Rows are points. The points of each table are mixes of a few directions, plus a little noise. How many directions does each table use, and how many do they share? Where both have some left over, give the other angles between the two spaces (their principal angles), to ten degrees, smallest first.

First (5 x 2):
[[ -1.5  24.0]
 [ -1.2  25.2]
 [  0.5 -16.8]
 [  0.9 -17.0]
 [  0.9 -14.5]]
Second, 7 rows:
[[  2.2 -36.6]
 [ -0.1 -10.7]
 [ -1.6  31.0]
 [  0.1  -6.4]
 [ -0.6  17.2]
 [ -1.3   7.1]
 [ -0.1   0.1]]
Directions: first 1, second 1, shared 1

First, 5 rows:
[[ 23.6  -8.3  15.6  10.2]
 [-24.6  15.8  -5.3 -10.3]
 [ 11.6 -17.1 -12.2   5.0]
 [-17.0  23.2  13.9  -7.2]
 [  7.0 -13.2 -12.2   3.0]]
Second:
[[  2.3   0.3  12.0   1.9]
 [ 23.6  14.5 -16.1   2.5]
 [  2.4  17.3 -13.9  -3.8]
 [ -0.6 -11.3  15.3   3.5]
 [ 14.2   7.2 -19.1   0.8]
 [  1.2 -10.3   0.9   2.4]
 [-37.3 -16.6  39.4  -3.8]
 [ -5.5  -1.2 -18.6  -3.4]]
Directions: first 2, second 3, shared 2

First (8 x 9):
[[ -2.2   4.7 -21.9  -3.3 -19.1  -3.5  14.6   4.2  -1.5]
 [ -5.9   4.8 -23.4  -3.0 -20.3  -0.3  21.5   6.9  -4.9]
 [  3.2  -2.9  17.3   3.2  14.6   0.8 -14.1  -4.6   1.8]
 [ -7.6   4.7 -21.6  -2.1 -16.6   1.6  22.8   7.8  -6.4]
 [  6.5 -12.1  59.6  10.3  52.2  10.2 -39.0 -11.1   3.7]
 [ -2.7  -3.4  12.8   3.9  13.0   6.9   0.0   1.5  -3.6]
 [  4.1   2.5  -8.3  -3.1  -8.1  -6.8  -2.4  -1.9   3.3]
 [  5.9   3.8 -13.5  -4.6 -14.3  -9.4  -3.5  -2.9   5.4]]
Second, 7 rows:
[[ -3.1   3.6 -16.5  -2.6 -13.7  -1.6  13.6   4.5  -2.2]
 [ -4.8   5.2 -26.0  -4.0 -22.2  -2.0  21.5   6.3  -3.8]
 [ -6.0   6.2 -30.6  -4.8 -26.6  -2.4  25.3   7.6  -4.3]
 [  4.4  -4.5  23.0   3.9  19.4   1.9 -18.6  -6.0   3.3]
 [ -3.0   3.0 -16.3  -2.2 -13.4  -1.3  13.3   4.1  -2.2]
 [  6.2  -6.3  32.4   5.0  27.8   2.2 -27.1  -8.4   4.3]
 [  6.4  -6.4  33.5   5.2  28.9   2.9 -27.5  -8.2   4.7]]
Directions: first 2, second 1, shared 1

First:
[[ -4.0  13.4  -8.8  13.7 -15.6  -8.0   5.4  16.5  21.7 -24.7  -1.2   1.1]
 [ 10.1   3.3 -13.3   6.6   8.1 -20.4   6.7 -15.8  -0.8  -4.3  -4.1  17.1]
 [ -3.5   4.7  23.9 -11.3  -7.4   5.5 -21.3  13.1  -5.1  -5.0  10.1 -26.4]
 [ -1.7  -4.7  -6.6   5.4   1.4  27.1  13.7  28.3  28.7   8.1   9.9  -7.6]
 [  9.5  -5.1 -11.6 -16.9  -6.5  -1.6  -0.1 -24.7 -21.9  21.2  -3.0   5.7]
 [ 26.3 -10.5  -7.3 -11.2  30.4 -19.3   1.0 -42.5 -26.6  28.7   1.0  18.5]
 [-22.0   0.2  21.9   5.2  -4.8   8.9  -9.7  16.6  -0.2 -15.7  -5.3 -11.3]
 [-15.2  -1.4   2.1   7.9  -5.6   7.4   3.5   8.9   4.4  -8.2  -7.6   2.2]]
Second (11 x 12):
[[  2.6   3.0   5.8   2.9   4.5   1.7  -1.9  -0.8   1.1   0.2   0.4   7.6]
 [ -2.5  -3.5  -6.6  -2.5  -6.4  -1.5   2.3   1.3  -1.0  -1.0  -0.4  -8.2]
 [ -0.3  -0.8  -1.8  -1.3  -2.1   0.1   0.6   0.1   0.2  -0.2   0.9  -2.0]
 [ -7.4 -10.9 -21.1  -8.6 -18.5  -5.7   6.7   1.2  -3.4  -1.3  -0.8 -27.6]
 [-16.9 -23.7 -45.9 -17.8 -39.5 -13.1  13.8   3.8  -7.3  -3.5  -2.0 -58.5]
 [ -2.5  -3.6  -6.4  -2.3  -5.7  -1.1   1.6   0.5  -0.6   0.0  -0.2  -7.9]
 [ 11.5  17.1  31.2  12.6  26.6   8.5  -9.3  -2.5   5.2   2.2   1.8  39.6]
 [ 19.4  27.2  50.7  19.9  44.9  14.2 -15.6  -3.1   9.6   4.1   3.1  65.2]
 [ -1.3  -2.2  -3.5  -1.1  -3.7  -1.5   1.3   0.2  -0.7  -0.1  -0.7  -4.8]
 [ -2.7  -4.4  -6.8  -3.4  -5.9  -1.7   2.1   0.3  -0.4  -1.2  -0.1  -9.1]
 [  1.3   2.1   4.0   2.0   3.8   1.2  -1.3  -0.5   1.0   1.4   0.3   5.3]]
Directions: first 5, second 1, shared 0; angles 50
